Each row is a point. Each copy is the shape, with its points in the same order, turned, moved and blurred by noise. Some copies are also mirrored. Which?
In the rows, 128 means zero.

Shape (8 x 3)
[[113 133 122]
 [103 133  91]
 [196 138 154]
 [ 78 123 142]
 [ 92 138 125]
 [131 136 138]
 [115  93 166]
 [146 118 105]]
Copy 1 (8 x 3)
[[125 144 113]
 [106 157  91]
 [170  61 126]
 [133 191 141]
 [124 165 111]
 [144 133 121]
 [134 144 173]
 [113 110 105]]
Copy 1 is: only turned
Copy 2 (8 x 3)
[[128 163 142]
 [119 148 170]
 [175 138  70]
 [ 92 186 134]
 [114 181 154]
 [138 155 113]
 [ 91 165  89]
 [132 115 126]]
Copy 2 is: mirrored

Shape (12 x 6)
[[140 137 170 167 153 187]
 [ 96 106 138 118 125 176]
 [124  92 120 142 103 140]
 [121 125 129 148 132 182]
 [129 113 113  65 145 154]
 [141 138  96 126 119 100]
 [149 102 121 131 130  98]
 [ 95 149 125  90 135  81]
 [182 168 124  69 126 154]
 [127 162 126 120 103 111]
 [163 108 136 155 169 160]
 [145 126  85 182 100 145]]
Copy 1 (12 x 6)
[[ 52 104  96 123 160 157]
 [ 99 161 135 128 142 159]
 [124 132 127 152 103 165]
 [ 97 126 115 118 147 176]
 [134 132 166  93 133 122]
 [168 107 101 137 118 126]
 [140  95 127 157 108 123]
 [169 145 119 143 154  89]
 [125 113 103  51 113  97]
 [147 138  78 131 123 120]
 [ 82  73 125 126 140 153]
 [140  97  84 142 114 197]]
Copy 1 is: mirrored
Copy 2 (12 x 6)
[[ 75 136 120 175  96 189]
 [ 71 105 108 107 113 158]
 [ 94  93 162 108 105 148]
 [ 81  99 117 138  92 170]
 [128  90  88 106 152 146]
 [149 101 147 129  98 112]
 [130 109 168 132 130 124]
 [136 142 111 104 121  79]
 [183 109  86 124 117 177]
 [142 133 130 113  81 124]
 [ 97 102 139 182 131 170]
 [110  72 169 144  58 143]]
Copy 2 is: only turned
Copy 3 (12 x 6)
[[ 97 117 150  67 117 135]
 [114  72 125 134 122 124]
 [122 115 127 149 111  86]
 [110 103 118 102 105 121]
 [180  78 104 135 144 132]
 [152 160  97 155 133 115]
 [151 148 127 142 151  87]
 [145 137 103 178 180 153]
 [207 128 127 114 108 166]
 [141 154 119 159 125 148]
 [132 125 128  71 137  93]
 [112 159  94 126  81  87]]
Copy 3 is: mirrored

Shape (15 x 9)
[[140 110 117 142 115 172 112  79  89]
 [109 100 129  92 170 120 176 173 135]
 [137 171  95 162  83  93  90  93 135]
 [171 109 132  80 136 136 142 108 109]
 [130 107 118  83 145 152 120 118 132]
 [158 112 127 120  96 165 107 133 126]
 [141  86 159 130 126 138 116 114 152]
 [135 199 122 172  68 116  83 116 119]
 [156 122 101 120 106 170 125 103 140]
 [150  75 103 108 114 174 122 100 143]
 [130 128 152 149 178 104 193 160 168]
 [151 124 128 133 117 171 108  88 142]
 [131 127 142 101 114 147 159 113 138]
 [143  91 119 127  86 141 136 109 128]
 [ 78 170 160 152 134  77 169 146 173]]
Copy 1 (15 x 9)
[[132  92 162 124  97 158 152 108  87]
 [ 72 137 118  68 173 156 105 122 141]
 [ 91 145 168 155  69  88 169 148 103]
 [114 131 113  80 140 156 158 102  86]
 [110 127 124 112 145 146 148  88 114]
 [139 111 114 126  95 163 170 132 124]
 [149 132 153 105 134 146 158 128 146]
 [ 95 152 159 158  48 117 146 178  98]
 [116 106 124 141 123 159 180 121 109]
 [137  96 134 113 134 157 175  86 129]
 [ 89 135 144  80 200 127 118 190 142]
 [146 118 142 144 120 145 167 126 102]
 [ 96 139 148 108 143 174 159 133 108]
 [115 111 156  95 109 151 183 120 133]
 [ 58 171 166 125 169 132 111 182 154]]
Copy 1 is: only turned
Copy 2 (15 x 9)
[[148  90 102  99 116 148 149  88 117]
 [177 193 147 142 148 138 122 173 115]
 [103  82  74 126  74  93 103 137 156]
 [200 134 120 110 137 118  99 102 116]
 [171 121 138 122 147 151 100 126 126]
 [150 112 110 142 106 148  99  94  97]
 [142 113 135 155 150 109 121 111  94]
 [ 75 110  73 129  56 106  99 104 156]
 [171  94 103 147 111 151 115 105 130]
 [183  82 117 145 141 159 118 115 100]
 [163 192 151 182 125  85 153 161 136]
 [148  87 120 145 122 136 125  88 132]
 [164 148  98 149 147 132 116 109 136]
 [160 106  82 143 128 132 122 119  93]
 [ 98 191 108 176 134  80 132 173 169]]
Copy 2 is: mirrored
Copy 3 (15 x 9)
[[149 123 135 178 125 124  89 166  90]
 [101 133 115  88 138 125 189 192 149]
 [133 154  96 129 118 124  90  68  79]
 [155 149 146 134 114 151 159 182  94]
 [148 132 142 105 137 146 127 181 113]
 [171 143 146 139 104 110 113 151 131]
 [165  92 147 130 137 119 150 142 120]
 [114 168 119 149 104 111  76  57 113]
 [169 131 120 135 108 145 100 156 119]
 [190 109 124 127 117 132 112 184 107]
 [102 110  86 119 140 146 210 134 166]
 [168 115 136 154 123 150 100 139 119]
 [129 117 136 120  93 150 141 158 129]
 [161 110 121 132  93 109 125 159 102]
 [ 60 106 104  88 123 138 171  84 146]]
Copy 3 is: only turned
Copy 4 (15 x 9)
[[180 142 128 118 127 138 123  74 114]
 [ 61  91 114 158 134 140 142 148  91]
 [125 190 147 111 138  89  77  95 185]
 [128 121 149  90  98 152 149 129 113]
 [112  98 126 110 130 160 114 113 114]
 [155 119 162 136 131 156 128  97 150]
 [132  92 172 118 150 117 119  96 118]
 [127 195 141 122 150  97 117  74 208]
 [167 116 128 117 132 145 104 117 147]
 [162  90 149 131 120 157  93 108 114]
 [ 80  97 126 139 179  72 157 168 106]
 [170 115 136 100 148 131 117  98 141]
 [127  94 119 116 112 116 137 120 149]
 [148 113 156 144  99 117 105 106 134]
 [ 49 117 104 133 167  48 139 122 162]]
Copy 4 is: only turned

Shape (16 x 12)
[[169 107  95 159 164 122 153 158 140 123 103 183]
 [143 133 129  73 109 151 129 115 175 105 165 105]
 [190 164 147 145 126  84 109 125  72 137 145 130]
 [127 130  99 166 148 137 147 174 110 124 148 184]
 [119 152 160 103 129 167 129 139 160 136 154  94]
 [108  70 181 106 123 166 151 148 124 113 140 147]
 [150 150 105 155 114  82 100 128  97 160  99 125]
 [163 150 128 152 136  66 132 125 123 187 133 135]
 [ 95  93 163  84  89 143 147 135 139  94 161 141]
 [130  83 120 141 153 134 114 146 103 116 131 130]
 [182 137 100 131 138 107 162 166 100 157 120 119]
 [170 154 109 176  95 105 144 129  97 150 112 114]
 [138 109 149 110 113 182 144  82 139 133 155 128]
 [ 95  75 170 143 148 149 171 136 145  60 145 134]
 [138 155 167 117 118 122 124 111  92 122  88 138]
 [131 156 116 123 142  95 149  91  67 146 113 124]]
Copy 1 (16 x 12)
[[163 123  79 137  90  94 131 106 115 137 150 173]
 [116 122 125 110 147 127 119 142 171  50 169 104]
 [180 157 134 156 151 191 158 108  98 108 128 131]
 [152  89 119 150  98 116 145  80 117 148 173 142]
 [119 110 147 134 156  99 126 130 160  81 129  81]
 [130  81 129  72 173  98  96 101 129 134 139 104]
 [157 133 102 147 116 177 189 142 117 138 113 117]
 [167 133 121 146 131 136 204 133  90  97 112 145]
 [127  85 144  61 160 121 114 124 140 113 180  92]
 [140 105 107 101 103 134 125  84 130 129 113 116]
 [202 116  88 157 132 134 169 105 144 103 125 142]
 [173 108 120 163 138 174 170 150 138 130 118 155]
 [ 86 106 121 109 186 124 119 123 159 104 142 136]
 [135  89 179  62 119  91  86 103 148 137 147 142]
 [158 162 133 116 169 147 142 140 135 154 129 106]
 [155 154 134 116 148 163 204  98 155 142 126 134]]
Copy 1 is: mirrored
Copy 2 (16 x 12)
[[175 143 116 198 104 173 157 111 160 138  86 101]
 [ 95 116 138  95  90 105 183 133 143 113  81 123]
 [133 125 112 175 128 126 161 170 121 159 188 121]
 [170 137  86 179 127 170 156 143 141 105  93 115]
 [112 101 109  79 125 114 151 151 158 124  95 123]
 [120  85 130 126 141 161 131 133 101 130  54  75]
 [164 163 111 173 120 100 106 125 123 145 164 121]
 [147 152 129 152 110 143 109 161 147 154 171 149]
 [ 83 118 147 102 140 138 154 138  99  97  60  73]
 [156  96 123 165 131 133 132 108 113 111 108 111]
 [188 139 122 169 132 120 162 146 145 169 116 135]
 [183 166 105 137 113 128 152 129 122 163 163 111]
 [ 98 109 102  92  97 142 162 121 104 140  83 120]
 [111  89 145 119 159 192 170  92 119  94  68  87]
 [100 132 100 146 145 116 132 127 126 168 133  78]
 [113 160 104 168 152 120 135 122 112 171 139 152]]
Copy 2 is: mirrored
Copy 3 (16 x 12)
[[198 130 108 125  72 106 143 126 166 106  78 170]
 [120  80  92 123  91 151  75 117 109 136 139  92]
 [106 106 145 124  88  83 121 125  96  59 144 194]
 [165 124 119 119  66 103 184 155 119 128  86 151]
 [148  69 139 127 103 154 110 120  94 137 143 102]
 [147  81 103 100 146 120 162  87 119 154  99 111]
 [113 113 165 117 100 103 111 175 145  78 116 182]
 [131 118 181 123  82 112  95 140 127 108 126 208]
 [120 102  77  86 149 128 131 107  85 172 113 105]
 [140 102 113 123 112 106 165 127 170 113 127 136]
 [163 114 149  85  59  79 111 145 131  89 140 148]
 [134 114 171 128  93  66  96 175 119  85 106 150]
 [112  89 130 151 103 112 108  88 109 152 101  85]
 [184 124  75 140 163 121 160  97 119 156 123 104]
 [122 125 155 112 135 132 117 115 106  67  96 136]
 [108 168 182 110  98 108 124 128 122  88 130 129]]
Copy 3 is: mirrored
Copy 4 (16 x 12)
[[116  91 121 146 121 102 180 190 132 156 134 111]
 [112 184 116 114 110 138 144  87 164 100 105 127]
 [173 105 170 132  82 123 111 131 142 128 192 132]
 [ 96  64 138 168 148 104 153 142 129 134 141 131]
 [118 147 132 121 119 158 143  81 145 120 102 170]
 [ 62 134  87 165 100 152 121 107 145 175 113 136]
 [177 113 170 126 139 142 116 154 106 156 172 120]
 [165 121 162 110 138 131 139 167 142 157 190 163]
 [ 71 162  90 157 121 135  97  89 144 139 122 131]
 [ 93 104 156 139 105 128 132 123 135 175 123 101]
 [119 111 171 124 101 147 157 172 114 119 172 141]
 [156  93 147 116 126 149 144 138  91 130 194 125]
 [119 131  89 126 114 169 142  87 180 138 132 118]
 [ 52 109  78 115 100  98 122  94 134 172 102 133]
 [164 113 125 129  95 158  81 143 123 141 133 139]
 [136  89 150  94 126 158  73 160 146 126 170 127]]
Copy 4 is: only turned

Shape (15 x 12)
[[161 119  83 122 102 154 136  83 129  99 127 107]
 [150 131 144 126 191 119  76 135 109 138  97 173]
 [ 87 136 147 105 166 126  85 136 163 173 115  96]
 [150 118  89 144  79 130 176 114 148 110 104 106]
 [139 117 167 131 144 130  92  97 131 132 148 171]
 [130 117 162 114 164 115  98 130 125 133 125 161]
 [144 115  67  97 142 126 130  84 138 143 130 133]
 [105 108 110 101 174  77 133 131 133 168 153  93]
 [144 131 142  95 193 132 105 145 158 116 147 160]
 [125 108 128 172 110 177 184 103 178 176  95 125]
 [ 84 137  68  91 106  73 152 108 181 153 120 115]
 [142 100 111 127 153 111  69 149 153 145 146 153]
 [ 90  80  98 147 114 160 162 101 154 113  97 125]
 [148 131  84 175 136 129 139  74 152  92 126 120]
 [114 154 128 124 174 136  86 151 104 144 160 164]]
Copy 1 (15 x 12)
[[135 105 112 157 111 146 123  80  78 115 166  96]
 [166 107 118 118 158  97 164 169  96 137  79 126]
 [154 154  93 113 137 111 166 132 184 166 122 110]
 [109  88 108 154  76 153 122  76 108 110 162 145]
 [162 116 123  92 164  82 129 140 107 102 140 118]
 [156 114 115  89 157 110 148 157 115 127 113 129]
 [130 124 116 159 154 134 143  98  85 161 168 127]
 [103 150  87 122 140 136 152 167 136 180 165 132]
 [171 154 128  89 146 127 180 150  94 128 129 134]
 [157 123 105 139  69  87  96  62 136 139 150 177]
 [ 83 127  99 155 155 155 170  87 164 151 182 165]
 [178 121 138 141 156 127 154 172 132 128 149 131]
 [158 114  77 141 117 154  89  71 125 126 144 163]
 [136 122  74 175 117 119 135  98  77  84 159 132]
 [138 169 143 121 164 112 137 168 117 121  93 117]]
Copy 1 is: mirrored
Copy 2 (15 x 12)
[[121 135 110 138 122 109 131  90 144 122  71  85]
 [167 140 158  99 139 139  55 114 114 173 121 174]
 [123  89 126 161 151 144  67 149 155 132 154 177]
 [118 132 122 143 135 129 183  82 166 135  95 100]
 [112 145 159  98 111 117  71  99 112 125 139 155]
 [135 129 159 100 128 126  82 127 116 142 132 175]
 [137 124 100 142  98  93 107 118 145 167 106 110]
 [145  78 129 140 121 119 118 175 133 155 164 125]
 [167 147 123  91 137  99  79 141 138 123 140 176]
 [109 121 107 181 146 122 158  33 141 134 154 153]
 [ 94 111 111 163 105 110 149 161 205 179 141 127]
 [145 112 111  78 108 147  74 118 152 147 144 150]
 [ 80 101  97 132 161 101 158  75 141 154 109 137]
 [121 144 126 123 160  97 118  76 161 149 119  70]
 [138 161 113 105 136 154  65 152  98 148 149 155]]
Copy 2 is: mirrored
